Rows are points. Each copy is the shape, with its points in the same order, turned, moved and blurred by noise. Say if it was mirrored as well.
In the rows, 128 means zero.

Shape:
[[140 109 109]
 [186 114 148]
 [142 185  86]
 [110 131 130]
 [ 42 127 134]
 [123  87 179]
 [111 173  90]
 [101 104 177]
 [ 68 132  72]]
Copy 1, 9 rows:
[[118 121 118]
 [ 86 131 164]
 [110 186  82]
 [157 151 129]
 [218 136 130]
 [160 111 191]
 [147 183  76]
 [174 122 179]
 [183 135  68]]
Copy 1 is: mirrored
Copy 2:
[[154 120 147]
 [123 160 180]
 [182 169  90]
 [123 117 105]
 [107  60  62]
 [ 71 109 152]
 [169 138  79]
 [ 76  94 128]
 [182  71  83]]
Copy 2 is: only turned
Copy 3 (9 x 3):
[[ 96 114 137]
 [ 73 133  84]
 [168  94 113]
 [120 144 150]
 [148 172 207]
 [ 69 186 137]
 [167 107 145]
 [ 96 191 153]
 [147 106 201]]
Copy 3 is: mirrored

Shape:
[[192  75 124 104]
 [122 129 147 141]
 [146 153 112 116]
 [ 99 139 152  75]
 [216 121 146 158]
 [ 81  69 154 146]
 [121 136 158 210]]
Copy 1 (7 x 4):
[[160  70 127 110]
 [130 162 130 122]
 [102 142 112  97]
 [ 85 152 183 106]
 [189 117  96  69]
 [145 155 157 186]
 [175 206  96 135]]
Copy 1 is: only turned
Copy 2 (7 x 4):
[[139 142  49 106]
 [118 116 128 138]
 [ 89 153 118 115]
 [127 118 154  68]
 [ 71 118  43 153]
 [185 101 135 148]
 [ 98  92 138 200]]
Copy 2 is: mirrored
Copy 3 (7 x 4):
[[176  71  63  96]
 [171 138 103 137]
 [122 137  90 107]
 [165 147 149  82]
 [176 118  16 127]
 [214 102 152 158]
 [190 161  96 196]]
Copy 3 is: only turned
Copy 4 (7 x 4):
[[ 58 153 127 101]
 [147 146 149 124]
 [131 114 137  73]
 [136  96 202 119]
 [108 203 114  70]
 [133 136 148 195]
 [197 183 121 134]]
Copy 4 is: mirrored

Shape, 11 rows:
[[107  88 113 128 158 153]
 [110  89 104 139 121 102]
 [130 156 108 118 139 140]
 [159 151 122 137 141  75]
 [169 104 104 179 147 151]
 [116 141 112 149 158  87]
 [162 149  89 106 137  97]
 [147 192  55 118 136 118]
 [180  73 233  76 171 142]
 [ 95 185 132 122 130 104]
 [181  77 202  94 101 200]]
Copy 1, 11 rows:
[[184 109 108 151 138 154]
 [152 119 114 165  99 127]
 [182 166 106 112 124 117]
 [140 129 120 104 113  74]
 [188 111 165 141 156 102]
 [147 115 100 133 114  90]
 [176 141 125  93  89  86]
 [200 183 108  97 102  74]
 [119  59 143  45 152 213]
 [129 176  71 113 129 105]
 [159 118 184  80 160 231]]
Copy 1 is: only turned
Copy 2 (11 x 6):
[[109 116 127 108 113 196]
 [145  84 109 108 133 162]
 [101 140 127 137 129 137]
 [161 135 150 124 153 100]
 [161 169 124 117  92 167]
 [151 123 139 142 164 147]
 [127 146 113 103 156 103]
 [105 176  90 144 178 100]
 [101 104 242  42  68 125]
 [105 112 138 179 158 109]
 [ 90 115 169  72  14 120]]
Copy 2 is: only turned
Copy 3 (11 x 6):
[[159  79 130  91 142 122]
 [135 106  98 117 149  81]
 [145 147 114 106 137 155]
 [143 181 125 145 152 107]
 [197 128 129 124  97 105]
 [143 167 127  95 156  97]
 [166 164 102 135 171 141]
 [181 187  80  94 157 156]
 [138  70 222 205 157 150]
 [ 95 169 122  94 155 146]
 [135  43 158 194  97 180]]
Copy 3 is: mirrored
Copy 4, 11 rows:
[[173 113  99 128 137 141]
 [139 126 112 130  91 115]
 [173 161 142 146 116 173]
 [129 180 147 189  98 138]
 [145 152  61 171 121 172]
 [143 134 147 182  96 141]
 [170 196 136 168  96 133]
 [202 188 146 177  62 175]
 [107 180 128 129 249 115]
 [149 143 194 150  94 171]
 [113 194  89  71 214 164]]
Copy 4 is: mirrored

Shape (9 x 6):
[[115  37  68 103 153 167]
 [137 157 175 116 170 138]
 [114 113  57  98 139 187]
 [ 98 161 100 136  97 112]
 [229  93 138  66 117 164]
 [145 152 206 108 119 129]
 [ 72 103 102 113 121  93]
 [159 139 159 155 152 142]
 [113 181 145 124 146  74]]
Copy 1, 9 rows:
[[ 50 171  61 178 106 191]
 [113  74 148  86 104 124]
 [120 164  51 127  87 195]
 [172 171 116 124 108 114]
 [137  26  90 187 129 197]
 [135  50 153 128  98  98]
 [121 192 133 158  86 137]
 [116  93 129 102 155 113]
 [149 138 188 101 119 141]]
Copy 1 is: mirrored
Copy 2, 9 rows:
[[ 55 123 105  87 164 194]
 [112 122 192 137 122  81]
 [117 142 141 112 186 192]
 [178 131 106 129 145 111]
 [ 99 138 197  96  47 192]
 [137 123 191  97  83  69]
 [118 148  76 104 152 103]
 [121  80 173 136 108 106]
 [145 147 133 165 118  56]]
Copy 2 is: mirrored
Copy 3, 9 rows:
[[180  78  52 182 117 134]
 [106 136 162 105 169 134]
 [200 105  55 135 145 140]
 [153 172 113  88  88 129]
 [199 104 168 176 197 203]
 [112 122 200  93 144 169]
 [127 146  85 142  82 145]
 [148 130 176 103 154 109]
 [107 187 138 101 115 118]]
Copy 3 is: mirrored
Copy 4:
[[178  13 121 107 134 116]
 [107 147 163 124 124  73]
 [160  44  79 141 119  78]
 [133 141  70 133 138 130]
 [205 117 155  80  38  69]
 [123 180 168 126  89 110]
 [113  84  87 110 139 171]
 [150 148 160 126 144  82]
 [ 89 165 105 106 146 113]]
Copy 4 is: mirrored

Shape:
[[ 97 178 177 139 109 147 162 166]
 [130 107 111 174 139 158 136 170]
 [142 168  67 139 137 110 174 125]
 [177 145 163 108 128 119 136 113]
 [229 177 106  20  97 126  82 155]
 [ 60 107 146 161 122 134 109 112]
 [119  96  90  86  90 113 179 129]
 [126 145 118  97 103 170 202  75]
 [118  97 141  83 142 152 163 132]
 [125 118 122 147  64 148 185 115]
 [118 179 132  98 134  76 122 121]]
Copy 1 (11 x 8):
[[116  91 175  78 157  95 165 169]
 [157 111 146 147 127 159 178 162]
 [134 191 173 138 170 136 136 135]
 [145 139 127  81 103 127 109 121]
 [ 80 210  94  99  50 114  77 192]
 [107  52 158 150 144 149 150 110]
 [ 74 169 123 114 144 159 181 125]
 [ 92 155 154  54 181 185 138 124]
 [104 119  91  94 162 154 150 146]
 [102 140 181  85 141 175 192 114]
 [110 140 141 136 148  74 101 121]]
Copy 1 is: only turned
Copy 2:
[[162 154 113 150 120 140  69 147]
 [111 120 100 124 183 126 123 109]
 [177 142  79  91 119  95 163 120]
 [160 103 165 153 124  93 147 156]
 [206   7 166  61 108 117 158 189]
 [102 150 159 142 121 135  96  57]
 [140 118 110 117  94 171 189 106]
 [202 111  92 184  96 132 163  93]
 [158 114 146 165 153 170 167 115]
 [136 117  78 166  83 135 146 114]
 [183 143 169  91  93 128 125 133]]
Copy 2 is: only turned
Copy 3 (11 x 8):
[[ 89 113 153 170 131 170 143 180]
 [138 140 116 198 154 135 172 112]
 [139  92 137 147  76  97 156 139]
 [128 109 180 108 135 156 103 106]
 [208  29 174  73 192  98  94 108]
 [114 157  69 171 132 170 112 130]
 [140  64  92 112 102 173 177 107]
 [169 103 152 132  50 204 146 151]
 [143 129 119 112 139 183 165 122]
 [135  84 127 186  89 201 139 107]
 [104 100 123  95 120 114  95 151]]
Copy 3 is: only turned
Copy 4 (11 x 8):
[[146  61 163 165 132 189 170  88]
 [154 147 137 167 155 172 123 140]
 [ 95 145 152 167 165 113 195 122]
 [124  87 150 139  91  98 142 119]
 [ 73 139 167  60  20 121 187 149]
 [149  89  96 128 187 160 110  80]
 [146 115 159  86 182 113 189 146]
 [171  91 113 139 144  96 229 118]
 [191 116 156 109 137 119 157 104]
 [153  73 119 144 173 139 186 162]
 [ 77  95 162 117 135 117 157  70]]
Copy 4 is: only turned

Shape:
[[ 50 118 161 178 122  63 141 134]
 [155 201 127 104 118  76 119 156]
 [190 195  46  99 160 148 129  65]
 [139  98 114  88 110 164 170 107]
 [195 107 119 128 130 126 200  87]
 [122 115 169 128  91 117 169  83]
 [160 129 107 134 136 116 135  96]
 [112 162 115 179  84  85 107 167]
 [ 99 135 157 206 100 125 111 116]
 [188 150  90 106 210 187 171 111]
 [116 123 185 151 107 141 144 100]
 [131 124 144 143 123  83  77 136]]
Copy 1, 12 rows:
[[ 78  54  94 157  94  27 105 177]
 [ 64 103 123  61  95 127 155 150]
 [119 154  82  67  35 158 158  50]
 [168 125 127 146  50 140 134 133]
 [174 137  78 116  49 117 192 152]
 [133 136 106 140  54  84 121 200]
 [139 126  71 106  79 114 140 128]
 [ 45  94  92 144 132 106 139 148]
 [ 87 139  85 169 125  57 112 148]
 [189 131 130  88  61 120 187  50]
 [140 151 116 148  87  64 116 168]
 [104  97  86  96 137 100  92 158]]
Copy 1 is: only turned
Copy 2:
[[108 156 169 170 161 156 129  61]
 [133  86 147  92  97 174 189 147]
 [197 142 134  45  38  69 170 153]
 [173 151  50 114 132  84 141 127]
 [182 159  94 161 103  78 173 172]
 [183 128  97 175 136 112 141  93]
 [154 138 122 127  86  90 151 131]
 [110 146 137 137  87 197 136 109]
 [139 144 139 169  99 157  78  89]
 [172 151 118  62 101  55 126 210]
 [168 114 112 170 130 120  96 110]
 [ 91  96 136 141  92 136 131  99]]
Copy 2 is: only turned
Copy 3, 12 rows:
[[ 96  77  70  51 150 118 129 105]
 [133 191 158  78 137 107 165 138]
 [108 177 192 135   7 124 140 162]
 [161 115 150 161  77 126 102  78]
 [168 144  97 184  62  79  91 128]
 [116 104 121 142 130  74 106  90]
 [126 148 130 138  81 121 113 151]
 [144 110 140  52 145 126 139 170]
 [112  54 113 106 142 127 124 162]
 [147 178 126 201  21 158 171 131]
 [106  79 116 158 148 107 126 116]
 [112 145 129  96 152 152 102 150]]
Copy 3 is: only turned

Shape, 12 rows:
[[165 111 109 191 118 185 104 181  82]
 [161 151 108 118 189 130 148  85  87]
 [144 133 155  96  76  62 145  88 144]
 [140 116  90 205 152 178  72 166 148]
 [115  95 210 151 107 156  66 126 184]
 [154 127 109 162 188 168 112 188 119]
 [123  75 163 139  90 158  90  84 148]
 [128 196 101 174 166 160  80 144  66]
 [122 134 143  64 125 101 122 114  79]
 [107 118 194 135 121  84 154  86 106]
 [114  82 100 181 153 136  76 155 118]
 [ 82 150 116  70 132 110 217  84 120]]
Copy 1:
[[169 170 160 166 159 145 101 107  69]
 [117 183 124 138 117 139 116 137 197]
 [119  86  71 102 147  83 189 136 170]
 [136 148 152 124 130 164  79  39  67]
 [167 123  90  89  95  45 142  49  65]
 [142 161 182 134 115 138  69  97 117]
 [145 140  64 148 100  87 161  75  92]
 [ 90 213 152  87 146 149 101 138  95]
 [113 144  87 126 126  73 140 194 161]
 [ 96 134 105 129 140  35 167 104 162]
 [119 144 116 155 142 118  58  80  83]
 [ 56 100 139 146  66  96 179 162 187]]
Copy 1 is: mirrored
Copy 2, 12 rows:
[[116  82 117 186  89 165  83 173  52]
 [137  98 147  80 150 152 167 189  72]
 [144 152  84 110 117  93 203 142 154]
 [114  61  94 142 134 184  38 141 104]
 [111 153 102 119 105  62  33 107 123]
 [124  55 128 137 132 144  63 206 104]
 [112 145 115 125 106  93  99  77  98]
 [117 127 108 125 164 204  83 212  66]
 [ 97 158 149 114 119 120 169 183 135]
 [186 175 147 108 126 101 143 145 118]
 [127  92 135 132  96 185  56 133 119]
 [150 126 170 136 205 107 218 153 142]]
Copy 2 is: mirrored

Shape (12 x 9):
[[172  70  92 206 102 172 149 115 153]
 [ 80 145 127 152 154 144 158  89 175]
 [159 120  88 103 176 143 188  77 142]
 [141 130 111 120 153 118 174 165 189]
 [ 85 180  95  92 131   8  94 123 204]
 [ 94 122  60 170 156 129  69 189 114]
 [ 98 137 213 133 203 121  88  86 125]
 [104 135  98 103 118  91  88 110  98]
 [106  97 135 188 130 116 118 133 130]
 [116 149 145 112  95 129  87 126 110]
 [127 148 138 201 126 147 168 165  90]
 [182 140  53 172 153 135  86 159 140]]
Copy 1 (12 x 9):
[[183 164  61 135 114 181  65 105  82]
 [138 137 141  82 179 178  87 129 157]
 [163  99  83 107 172 113 114  75 153]
 [164 113 155  94 110 137  99  71 151]
 [ 63 101 243 128 184 158  86  30 136]
 [128 189 176 186 131 100  77 146 102]
 [153  80 186 105 215 156 148 188 101]
 [ 71 118 145 160 168 124 120 118 102]
 [132 141 145 111 140 154  78 152  71]
 [ 93 111 141 161 136 170 156 148 113]
 [150 190 126  79 109 143 131 154  91]
 [177 193 140 194 134 120 112  77  99]]
Copy 1 is: mirrored
Copy 2, 12 rows:
[[120 139 121 212  52  97 144 125 115]
 [206 180 159 158 104 143 170 131 160]
 [205 107  82 139  91 127 147 118 174]
 [158  98 137 154 137 140 162 185 176]
 [128 207 116  80 203 200 135 177 209]
 [135 161 116 135 118 193 115 194  49]
 [247 199 148 162 215 104 114 118 104]
 [148 180 113  81 158 155 129 112 101]
 [135 171 143 187 140 145 134 125 102]
 [144 167 163  93 156 104 126 122 102]
 [151 107 203 176 107 145 100 115  98]
 [133 130 100 141  91 140  74 192 103]]
Copy 2 is: mirrored

Shape:
[[134  99 100 167 100 185 150 157 161 171 116]
 [171 152 150 108 116 139 168 141 109 120 108]
 [153 143  55 132  92 161 116 112 135 185 190]
 [115 110 107 154  92 160 106 131  84 157 122]
 [204 122 124 115 120 102 103  63 167 192 114]
 [172  74 117 132 120  73 131 200 121 107 102]
 [170  76 113 156 124 141 103 116  87 135  85]
 [ 97  96  69 150  80  98 134 149 145 121 137]
 [149 181 127 152 159 157  34  96 142 109 143]
 [139 161  86 139 135 139 132 127  90  71 182]
 [171 115 138 134  95 103 144  85 184 136 134]
 [ 60 162  34  86 131 102  61 106 116 133 224]
 [156 122 110  95 155 125 112 118 133  43  77]
 [133 102 103 148 172  89 131 136 120 127 137]
 [128  43 139 112 101 104 146 132 216 110 183]]
Copy 1 (15 x 11):
[[193 129 165 139 108 124 176 146 178 153  93]
 [142 157 122 151 115 202 167 105 158 164 132]
 [128 167 165 139 101  75 248 108 177 136 110]
 [143 142 192 157 129 124 166 141 127 136 126]
 [183 195 116 152 116 112 157  27 170 127 101]
 [216 165  98 115  86 194 171 137  94 102 140]
 [172 152 180 145 132 168 137 116 128  86  96]
 [175 104 136  97  91 102 195 126  96 138 120]
 [ 77 115 122 198  77 121 147  72 165  81  84]
 [ 69 115 136 125 102 168 218 113 143 100 134]
 [181 144 111 130  91 126 166  41 160 155 139]
 [ 40 135 101 115 100  30 211 125  92 102 132]
 [113 135 105  92  76 214 133  78 132 115  77]
 [154 124  92 122 143 135 168 118 131  83 135]
 [196 125  97  66  59  95 133 104 180 138 181]]
Copy 1 is: mirrored
Copy 2:
[[111 153 156 131 107 209 117 123 155 174 105]
 [166 150 133 122 129 152 169 117  91 116  76]
 [ 98 157  84  76  88 170  78 139 114 137 130]
 [ 89 145 108 170  88 174 131 150 117 141 110]
 [190 164 115 143 123 129  37 119  63 145 119]
 [140 139 140 142 190 120 182 139  89 196 142]
 [145 164  95 197 111 145 145 132 107 176 126]
 [ 83 131 163 109 118 124 129 185 132 191 123]
 [157 108  60 157 152 156  88 185 149  71 111]
 [114 136  74  92 115 109 169 177 150  92 112]
 [196 164 165 110 118 130  88 159 102 137 119]
 [ 43  56  76  78  90  79  70 180 134 100 140]
 [196  97 101 146 136  94 165 170 134 159  77]
 [123 140 125 144 142  85 137 120 146 140 139]
 [170  94 216  92 115 126 114 171 127 170 191]]
Copy 2 is: only turned
Copy 3 (15 x 11):
[[134 145  77 125 121 112 233  93 108 123 114]
 [144 117 122 149  94 153 141 154  92 105 122]
 [ 79 150  52  87  60 144 196 120 167 133 114]
 [123 130  57 116 117 112 149  91 108 151 152]
 [ 57 103 127  84 115 166 161 140 118 164  46]
 [180  41 115 105 135  93 157 149 128 112 116]
 [147  98  71  93 161 151 142 106  93 160 118]
 [112 113  60 113 148  74 175 144 159  95 138]
 [138 196  94 113 115 140  90 111 177 172  64]
 [151 150  58 137 102 151 113 157 191 105 148]
 [ 70 113 124 124 145 146 169 136 141  97  75]
 [ 64 178  58  78  87  72 119 172 242 164 171]
 [176 146 123  94 166 133 105 196 125 111 109]
 [144  95  96 136 149 123 155 168 170 163 129]
 [ 94 101 160 107 173 111 203 117 196  69 123]]
Copy 3 is: mirrored
Copy 4 (15 x 11):
[[102 123 162 180 139 171 148 105 112 174  85]
 [139 137 128 175 119 100 165 123 134 111 136]
 [ 93 152 189 119 111 172  95  54 112 127  89]
 [ 93  88 151 155 150 142 119  85  79 124 116]
 [149 122  93 102  80 204 121  76 168 129 142]
 [169  63 182 183 104 111  98 143 135 168 170]
 [117  40 143 165 121 171 139 120 121  97 138]
 [104 102 161 149 145 123  60 127 126 181  95]
 [130 136 146  47 115 170 141 163  65  83 132]
 [107 155 189 129 148 102  90 162 119  66 125]
 [135 145 108 134 128 176 107 131 177 156 142]
 [100 136 185   7 155  93  31  92  99 108  86]
 [120  80 141 116 100  98 136 203 169 102 131]
 [181  88 170 131 143 137  94 133 136 114 113]
 [126 131 175 117 172 155 107 135 208 215 162]]
Copy 4 is: mirrored

Shape:
[[144 168 106 171 124  80 168 144 188 163 144]
 [112  64 144 184 140 139 114  90 154 128 169]
 [113  89 193 191 136 110 104 140 176  74 148]
 [166 187 140 162  96  96 150  66 148 132  95]
 [162 177  63 148  74  69 153  99 175 137 100]
 [153 130 138 104 101  73  96  89 144 175 106]
 [ 67 108 124 165 170 113 110  92 182  91 141]
 [ 86 200 131 135 148  71 152 113 187 160 130]
 [146 180 119 111  76 103 167  75 191 154 162]
 [127 148 126  73  90 169 132 162  73 101 115]
 [151  66 149 175 200 104 162  79 159  98 154]
 [ 93 171 129 127  79 172 112 161  24 135 136]
 [ 96 162 131 115 123 231 109 169 103 151 102]
 [162 215  93  78 126 190  68 136  72 137 154]]
Copy 1 (14 x 11):
[[131 138 148  68 124  86  93 178 198 169 151]
 [160 136 158 173  91  73 111 174 129  83 137]
 [138 181 218 137 131  54 131 175 114  88 131]
 [124 183 125 103 140 116  66 122 126 181 175]
 [127 182  77  75 139  80  81 137 181 190 134]
 [ 86 158 105 102 103 134  85 158 111 150  97]
 [115 127 146 157 167  55 126 165 146  73 147]
 [ 72 101 144  89 168  93  94 167 170 166 159]
 [ 91 151 123 139 108 106  98 137 186 214 148]
 [169 127 135 109 137 147 190  80 107 170  81]
 [146 155 183 151 109 104  77 138 178  40 152]
 [191  75 130  89 114 112 183  85  58 181 113]
 [198  88 130 127 163 161 200 159  91 167 125]
 [136 111  77  85 100 172 230 104 101 167 161]]
Copy 1 is: only turned
Copy 2 (14 x 11):
[[125 161 116 185  90 161 101  74 152 120  77]
 [153  62 109 154 174  94 109  90 113 148  84]
 [193  50  85 125 100 104 113 110 146 115  71]
 [122 161 137 133  99 129  42 131 126 110 124]
 [ 97 192  98 121 100 177  55  72 128 119 118]
 [142 156 181  90 151 152  85  92 148 130  97]
 [163  53  92 154 152 143 116  79 124  92 137]
 [137 123 157 181 100 201  97  87 153  77 120]
 [ 83 130 159 151  84 158  61  74 156 154 120]
 [123 138 133  94 111 177 174 175 114 196 143]
 [121  88 103 156 143  45 141  86 133  74  92]
 [139 132 131 132 150 206 140 226 100 204 110]
 [188 133 146 157 125 172 167 162  74 218 154]
 [153 174 139 146 161 177 141 182 172 222 198]]
Copy 2 is: only turned

Shape (18 x 12):
[[133 165 180 188  81 175 167  81 110 163 148  72]
 [ 95  82 117 157 153  97  61 176  89 106  54 147]
 [120  83 133 129 133 168  41 186 104 115  65 213]
 [131  81 157 170  64 199 188 103 166 175 115 114]
 [ 81 116 181  96 146 225 113  78 119 130 123 143]
 [ 61  55 132 112 152 170 109 132  69 127  72 161]
 [170 108 143 169 111 191 192  98 132 154 181  74]
 [120 160  68 161 133 113 117 115  94 177 101 158]
 [137 133  84 115  97  98 140 182  64 176  79 169]
 [163 108 147 167  82 188 124  51 126 210 167  99]
 [103 135 131 120 140 187 116 146 136 202 157  74]
 [148 129  93 185 138 190 169  84 140 186 115  99]
 [132  92 194 153 129 141 172  68 167 192 172 127]
 [136 152  86 173 140 136 144 171  89 137 137 183]
 [121 134  67 132  89 101  97 145  89 124 107 158]
 [144 102  52 102 129 101  93 153  80 103 100 159]
 [171 164  89 108 138  99 116 152 116 130  54 148]
 [ 58 134 113 137 111 181 126 112 174 137 143 120]]
Copy 1 (18 x 12):
[[111  42  82  90 128 112 100 115 176 144  73  79]
 [197 210  98 126 144  82 136 154  81 161 178 165]
 [176 206 102 152  97  72 137 230 103 135 170 166]
 [146  75  91 152  41 156 106 137 196 149  79 126]
 [137 101 118  96  59 130 150 186  85  96 128  74]
 [163 190  93 100  52 125 118 168  72 156 171 119]
 [136  51 158  78  97 149  83 127 204 141 101 119]
 [116 163 143 118 141  83 147 133 115 217  80 137]
 [103 220 120 164 151 122 110 150 155 218 107 141]
 [ 90  31 130 108  89 100  72 152 146 147  67 136]
 [150  66 132 115 142 171 137 197 122 192 117 117]
 [177  74 168  88  86 121 128 134 157 189  68 127]
 [ 97  35 146 151  67 128 110 101 166 138 135 122]
 [118 175 151 103 142  97 164 168 187 191 133 145]
 [103 202 118 120 156 109 135 149 115 176 101 185]
 [141 232 148 109 147 116 118 162  99 150 124 180]
 [175 212 153 159 162  94 135 154 118 157  88 122]
 [132  87 107  99  88 159 204 159 110 140 105 152]]
Copy 1 is: mirrored
Copy 2, 18 rows:
[[112 107 145 173 157 183 185 190  98 113 181  85]
 [159 187  91 127 137 107  53 102 120 137 111 203]
 [129 196 106  92 139  29  66 120 107  82 135 188]
 [148  57 140 130 187 131 148 203  66  69 158  92]
 [145 147  99 147 102  51 148 165 135  99 166  60]
 [203 151  86 169 136  35  80 153 124 124 146 136]
 [116  54 106 144 159 149 178 181  62 156 164  92]
 [156 108 153 117 125 133 106  99 172 151 188 182]
 [186 139 187 141 169  98 132 117 136 141 148 221]
 [126 101 135  79 171 153 170 200 100 143 209  71]
 [182 126 137 121  99 129 176 128  56 141 195 103]
 [158  52 100 123 137 151 160 156 129 119 197 121]
 [140  78 135 125 195 131 161 128 100 137 154  33]
 [100  90 159 149 144  85 116 100 119 143 175 207]
 [142 136 180 120 130 105  93 138 141 153 136 200]
 [155 126 144 109 119  73 102 131 146 177 106 216]
 [142 126 138 109 124 110 152  96 168 118 114 218]
 [154  88 156 131  69 111 101 152  88 105 157  89]]
Copy 2 is: only turned
Copy 3 (18 x 12):
[[125  46  90 169 119 122 142 111  46 112 139  73]
 [158 164 161  67 183 130  73 154 172 157  85 118]
 [168 144 204  81 180 110  67 109 203  89 125 142]
 [110  98  77 136 113 102  90  59  69  56 108  81]
 [191  86 113 117 103  66 133  57 140 128 172 135]
 [174 138 156  61 119  95  74  58 163 160 124 112]
 [101  85  80 166  98 132 168  69  54  95  98 121]
 [114 158 158  91 112 160 120 167 104 124 167  97]
 [103 202 190 133 136 159  60 128 102 139 150 109]
 [109  94  95 150 118 132 183  69  90  67 154  45]
 [155 140 114 187  68 101 158 114 124 110 114  95]
 [138 123  96 106  84 148 156 114  52  70 118  93]
 [ 98  91  20 151 104 143 126  73 130  90 153  98]
 [ 91 125 186 113 109 164  97 152 107 117 130 158]
 [ 86 172 182  96 163 115 110 150 113 144 135 118]
 [100 205 182  79 172 128 126 127 128 158 128 150]
 [143 198 152 117 179 145 102 168  91 123 157 154]
 [118 113 106 116  76  43 131 133 123 101 131 119]]
Copy 3 is: mirrored
